Every row gives one point. Each copy is the shape, with its points in the same order, turned, moved and blurred by noise. Say if it was mirrored as well.

Shape (7 x 3)
[[ 0.6  2.8 -0.5]
 [-0.3  1.1 -0.9]
 [ 0.7  3.3  7.1]
 [-5.2  1.2 -2.5]
 [ 5.9  0.8  0.4]
 [-0.1 -3.2 -1.4]
 [-1.6  0.5  5.3]]
Copy 1 (7 x 3)
[[ 3.5  1.2 -0.6]
 [ 1.5  0.6 -0.3]
 [ 6.1  3.9  5.9]
 [ 1.0 -4.5  0.0]
 [ 2.0  6.8 -1.4]
 [-2.4  1.4  0.1]
 [ 2.8  1.4  5.8]]
Copy 1 is: mirrored
Copy 2 (7 x 3)
[[ 0.6  1.6  0.2]
 [-0.7  1.1 -0.6]
 [-1.3 -2.0  7.0]
 [-3.1  5.4 -2.1]
 [ 3.1 -4.2 -0.9]
 [-2.3 -0.5 -5.0]
 [-4.3 -1.1  4.5]]
Copy 2 is: only turned
Copy 3 (7 x 3)
[[-0.8  2.5  0.7]
 [-0.8  0.7  0.3]
 [-1.5  4.1  8.2]
 [-4.8 -2.3 -0.6]
 [ 4.6  4.3  1.6]
 [ 2.3 -2.6  0.5]
 [-1.6  0.5  7.0]]
Copy 3 is: only turned
Copy 4 (7 x 3)
[[-1.1 -1.4 -1.2]
 [ 0.3 -2.5 -0.1]
 [-4.1  4.4  2.8]
 [-0.4 -6.7  2.7]
 [ 1.5  2.5 -3.9]
 [ 4.5 -2.3  1.2]
 [-1.3  1.7  4.6]]
Copy 4 is: only turned

Shape (8 x 4)
[[-5.8 -2.2  0.5  9.6]
 [ 2.9 -1.5  3.5 -4.3]
 [-2.4  4.1  2.8  0.6]
 [ 3.8 -0.2  1.6  1.5]
 [ 3.4  1.9  2.3 -4.0]
 [ 2.2 -0.9 -2.1 -4.5]
 [ 2.1  1.8  1.7  1.3]
 [ 2.0 -1.8 -1.5 -2.2]]
Copy 1 (8 x 4)
[[  0.2 -10.7   2.7  -2.8]
 [  2.3   4.4   1.5   2.9]
 [ -1.2  -1.5  -4.2   2.3]
 [  3.6   0.7  -0.6  -1.5]
 [  1.6   6.5  -1.8   1.4]
 [ -1.5   5.9   0.7  -0.9]
 [  1.7   1.0  -2.7  -0.5]
 [ -0.4   3.9   2.2  -1.6]]
Copy 1 is: only turned
Copy 2 (8 x 4)
[[ 1.2 -6.7 -2.0 10.0]
 [ 1.4 -1.7  1.2 -5.5]
 [-0.4 -1.0 -5.4  0.6]
 [-2.0 -1.6  2.0 -0.5]
 [-0.7  1.0 -0.3 -5.0]
 [ 3.1  2.8  2.0 -2.6]
 [-2.2 -1.1 -0.4 -0.3]
 [ 2.4  0.9  2.7 -1.3]]
Copy 2 is: only turned
Copy 3 (8 x 4)
[[-10.9  -0.4   1.5   6.0]
 [  4.2   2.8  -1.4   0.5]
 [ -1.0  -5.0  -1.6   1.8]
 [ -1.3   1.7  -0.2  -2.1]
 [  4.1  -0.5  -0.8  -1.7]
 [  4.4   1.1   4.0   0.2]
 [ -1.6  -0.5  -0.5  -1.4]
 [  2.3   1.7   3.2   0.3]]
Copy 3 is: mirrored
